Each row of a before or after table is a point. One or more steps were done to the points. Then noise was added and the rows were shuffled. The steps act on columns, c1 being the first. Name the steps. A step turns or swaps two columns, mirrors them in a line or flattens them onto one, adds a multiple of one to another, or multiplies or shifts one. Angles are multiples of 10 degrees, from the lower column toward the higher: turns from -170 to 170, lines from 10 to 170 but not 90. Use the fewest steps. Two steps may share a column if one is a turn and the other turns, adds or multiplies; they go together, in the order done. Otherwise the lowest column goes first.

Before (8 x 3):
[[ 0.3 -2.6  2.2]
 [ 5.2  2.9  2.9]
 [ 0.0 -2.6 -2.2]
 [-0.7 -4.3  0.7]
 [-0.8 -5.8 -4.3]
 [ 1.1  2.2 -2.8]
 [-3.4  1.9  1.6]
 [ 6.4  1.5 -5.3]]
After:
[[  0.4  -3.4  -3.1]
 [  5.1  -1.1   5.4]
 [ -3.5  -0.5   3.5]
 [  1.1   3.9   2.4]
 [ -0.9   0.8 -10.2]
 [  0.1   0.6  -4.7]
 [ -0.6  -3.2  -6.5]
 [  6.4   5.8   0.6]]
Steps: multiply c2 by 1.6; turn c2 and c3 by 70 degrees

Before:
[[ 3.1 -1.8 -1.5 -1.4  0.8  1.5 -3.0  0.8]
 [ 4.3  1.3  7.7  3.6  1.4  0.2 12.6  3.6]
 [-0.4  9.0  0.8 -1.3  0.7  6.1 -2.1  1.1]
 [ 3.9  4.9  6.5 -0.8  2.6 -2.0 -1.7  2.9]
 [ 1.5 -4.4 -2.3  6.4 -5.8  0.4  1.7  5.8]
 [ 2.6  3.5  2.4  0.2  0.0  0.6  2.8 -2.0]
 [ 6.5 -5.3 -1.2 -0.6  1.3  3.5 -3.2 -0.9]
 [ 4.0 -0.6 -0.6 -1.3 -2.2  3.1  0.8  3.9]
 [-2.2 -1.4  1.3 -1.2  3.9 -1.1 -2.1  5.6]
 [ 5.5 -5.2  6.9 -1.7 -2.8 -2.5 -1.3 -7.2]
 [ 0.8 -5.1 -3.1 -1.5 -5.1 -2.5 -1.8  4.4]
 [ 4.7  4.3 -3.2  4.3  0.1 -1.2  3.0  4.4]]
After (12 x 8):
[[ -1.9   3.5   1.4   0.0   0.1   1.1   2.5  -1.0]
 [ -6.4   6.5  -0.1  -0.3  -0.9   3.5   3.2  -0.5]
 [  4.4   4.2  -1.9   6.0   0.4  -2.0   0.6  -3.3]
 [ -5.2   0.9  -4.6  -4.6  -0.2   0.6  -2.3  -5.5]
 [  8.8  -1.0  -0.5   1.3  -0.4   5.7   2.0  -1.4]
 [ -0.9   4.6   0.3   0.3   0.2   3.2  -0.9  -3.4]
 [  4.3   2.8  -1.8   2.2   0.0   1.5  -2.5   2.4]
 [  1.7   4.2  -7.2   5.2  -0.4  -0.3 -13.5  -1.4]
 [  4.2   4.3  -1.3  -5.1   0.2  -1.6  -3.8  -3.7]
 [ -4.9   1.0   4.3  -2.2   0.3  -2.1   1.8  -4.8]
 [ -1.7  -1.6   0.9   2.0  -0.3  -1.7   0.6  -6.5]
 [ -5.2   5.8  -1.3   6.9  -0.6  -1.9   2.9   7.9]]
Steps: swap c1 and c2; turn c3 and c4 by 120 degrees; add -0.3 times c6 to c3; multiply c5 by 0; turn c7 and c8 by 170 degrees

Before:
[[ 6.2  6.1 -3.9 -0.7 -0.5  2.7 -2.3 -1.1  1.3 -2.4 -4.7]
 [-1.4 -1.7  0.6  3.6  3.9 -0.9  1.3  1.3 -0.6 -0.9 -0.3]
 [-1.8  1.1  0.7 -5.4  2.3 -4.7  1.4 -0.5  4.6 -0.1  3.7]
 [-0.9  0.8  1.1 -0.6 -1.7 -3.3 -3.2 -2.0 -0.6 -4.5 -0.8]
 [-0.9  6.4  5.4  0.4  1.2  0.6  1.7 -1.0 -3.5  0.6 -2.2]
 [-1.6 -1.0  3.2  2.5  0.5 -5.4  2.8 -3.6 -0.7 -2.6  0.7]
 [ 4.4 -1.0 -1.3 -1.0  2.0 -3.1 -5.8 -1.5  3.3  2.6 -2.1]
 [-0.5  2.6  2.8  1.0 -2.1 -4.2 -2.7 -0.9  2.9  3.8  2.3]
 [ 6.1  2.7 -3.4  2.9 -0.3 -1.0 -5.0 -2.2 -4.4  3.8  4.3]]
After (9 x 11):
[[-5.8 -2.3  1.7  1.9  0.4 -5.0 -2.5  1.1 -1.1  3.3  0.6]
 [12.8  2.2 -2.4  3.0 -0.4 -1.1  3.8  1.9 -5.0 -5.0  6.1]
 [-3.9 -3.6 -1.9  0.6 -1.9 -3.9  4.1  2.8  2.8 -3.1  2.2]
 [-4.3 -0.9  1.9  3.7  4.3 -1.2 -1.2  5.5 -1.2  1.3 -1.3]
 [-0.4 -6.1 -5.6  0.3  0.7  1.0  0.9  3.4 -3.5  1.5 -1.7]
 [22.0  2.8 -6.1 -0.8 -1.3  2.7 -2.2  2.4  1.0 -1.7 -2.6]
 [-9.5 -1.6 -1.6 -5.6  2.2 -4.5  0.2  3.5  4.3  1.1  2.3]
 [-2.7 -1.5 -0.9 -1.0 -1.7 -3.7 -5.0  2.4 -0.4 -3.9 -1.1]
 [14.8  1.5  0.7 -0.9  1.8 -3.1  2.4  2.4  2.5 -5.6 -0.9]]
Steps: turn c1 and c11 by 20 degrees; multiply c1 by 3; mirror c2 and c3 in the line at 130 degrees; swap c7 and c10; shift c8 by 4.0

Before, 13 rows:
[[ -6.4  -5.2  -4.5  -4.9   0.6   5.2  -1.0  -3.9  -0.5   2.8  -4.6   0.3
   -0.8   3.9   2.0  -6.6  -5.1  -2.7]
 [  3.1   3.3   0.9  -2.4   0.3   4.6   0.3  -2.6  -0.2   7.1   2.9   2.3
   -5.5  -0.3  -2.1  -5.7  -2.5   1.6]
 [ -2.5   3.0  -1.7   3.2  -7.1   1.8  -2.2  -4.6   3.8  -2.3  -5.1  -1.0
    2.2   0.3  -5.3  -5.5  -5.3   7.6]
 [  4.0   7.1  -1.6  -1.1  -1.4  -4.3   0.4   0.4   3.0   2.2  -0.7   0.4
   -1.4  -2.1   3.1   0.7   1.7  -5.3]
 [  4.6   4.8  -2.7   6.7   4.2   4.1  -0.7   1.3  -2.3   4.9  -4.6  -1.2
    0.5   5.8  -1.7  -5.3   1.0   2.1]
 [  4.5  -3.8  -2.9   2.5  -8.0  -1.4  -5.3   2.5   1.8  -6.7  -3.1   1.0
   -1.8  -2.4  -1.6   2.8   0.2   6.9]
 [ -4.8   3.8  -1.3   4.5  -1.2  -3.9   0.6   2.4  -1.3  -0.8   4.2  -4.0
    1.7   3.9   2.4  -0.5  -0.8   4.9]
 [  1.3   2.3  -5.0   2.3  -0.2  -1.7  -4.5  -0.1   1.3   0.2   0.8 -10.2
   -2.2  -0.9  -0.6   0.4   7.5   0.2]
 [ -5.2  -1.9   0.7   2.7  -1.2   1.4  -3.7  -6.5  -2.9   0.8  -1.4   4.6
   -0.1  -0.3   1.4  13.8   1.9   0.6]
 [ -4.8   0.8  -2.8   2.7  -4.1   0.8  -0.3  -2.0  -1.3   3.9  -1.0   1.3
    2.0  -0.3  -2.5   0.6   8.0   0.1]
 [ -0.9  -3.1  -1.8   3.8   5.7  -0.3  -0.4   0.4   3.2   1.7   3.5   2.4
   -9.8  -0.1  -1.9  -2.5   2.4  -4.2]
 [  0.1   4.1  -0.4  -0.5  -3.1   2.9  -6.7  -0.2   1.8   2.1  -3.8   2.4
   -2.1   0.0   2.7   1.9   4.8  -2.9]
 [  1.9   4.2   5.0  -4.3   0.6   0.4  -0.7  -0.1  -1.5   1.2   5.6  -2.4
    2.3   1.8  -4.1  -3.9  -2.7   1.4]]
After (13 x 18):
[[  0.7  -1.0   1.1  -2.7  -1.2  -3.8  14.2  -6.2  -2.9   0.8   1.4  -2.6
    1.4  -0.3   2.0   6.8   2.4   1.0]
 [ -1.6   6.4   1.3   2.7   0.2  -5.0  -5.8  -3.1   3.0  11.2   1.9   1.5
    2.4  -0.5  -2.5  -2.9  -2.8   1.4]
 [  3.1  -0.9  -2.9  -2.8  -4.5  -1.6   3.2  -2.0  -1.5   6.0   0.4  -0.6
   -1.8   0.1  -2.4  -2.2   7.7   0.0]
 [ -2.4   6.8  -1.5   1.5  -1.0   3.0  -1.7  -0.3   0.0   3.9  -3.0  -3.3
   -3.0  -2.3   2.9   2.8   1.6  -5.5]
 [  3.6   1.7  -1.2  -4.6  -1.3   5.6   2.3   2.7   3.0  -1.1   3.0   1.2
   -3.5   4.3   2.2  -2.8  -0.6   4.8]
 [ -4.8   2.6  -5.3  -2.3   0.0   7.8   1.6  -0.3   1.4   0.0  -1.0   7.0
    0.5  -0.5   0.1  -0.8   7.5   0.4]
 [ -6.5  -2.4  -2.8  -3.1  -8.3   0.2   2.0   3.0  -2.4 -10.9  -2.9  -2.1
    3.5  -2.4  -1.4   1.9   0.2   7.1]
 [ -5.5   4.4  -0.3  -0.2  -3.6  -3.8   4.6  -0.5  -2.4   3.5  -3.4   0.0
   -1.5  -0.2   2.6  -1.1   4.6  -2.9]
 [  4.1  -3.2  -3.9   5.0   0.8  -4.6  -0.1  -3.3  -4.6   4.5  -1.5   4.0
    3.9   4.3   1.8  -8.9  -5.2  -2.9]
 [  0.1   0.8  -1.9  -3.2  -7.5  -0.3  -0.8  -4.6  -2.7  -3.6  -5.6   1.8
   -3.5   0.3  -4.9  -6.2  -5.6   7.4]
 [ -1.4   1.5   4.5   4.5   1.2   0.4  -3.1   0.0   4.0   2.1   4.1   2.4
   -4.8   1.6  -4.0  -2.2  -2.7   1.2]
 [ -3.0   3.2  -2.3  -6.8   3.7  -2.3  -6.2   1.0  -5.0   7.7  -0.2   3.4
   -3.7   5.7  -2.4  -2.1   0.7   2.5]
 [  0.1   4.3  -2.3  -3.6   5.4  -1.2  -0.5   0.3   4.6   2.8  -1.0  -1.6
    9.4  -0.4  -1.8  -2.6   2.5  -4.2]]
Steps: turn c1 and c7 by -130 degrees; turn c7 and c16 by -40 degrees; mirror c2 and c13 in the line at 160 degrees; multiply c4 by -1; turn c6 and c12 by 140 degrees; turn c9 and c11 by -60 degrees; multiply c10 by 1.6
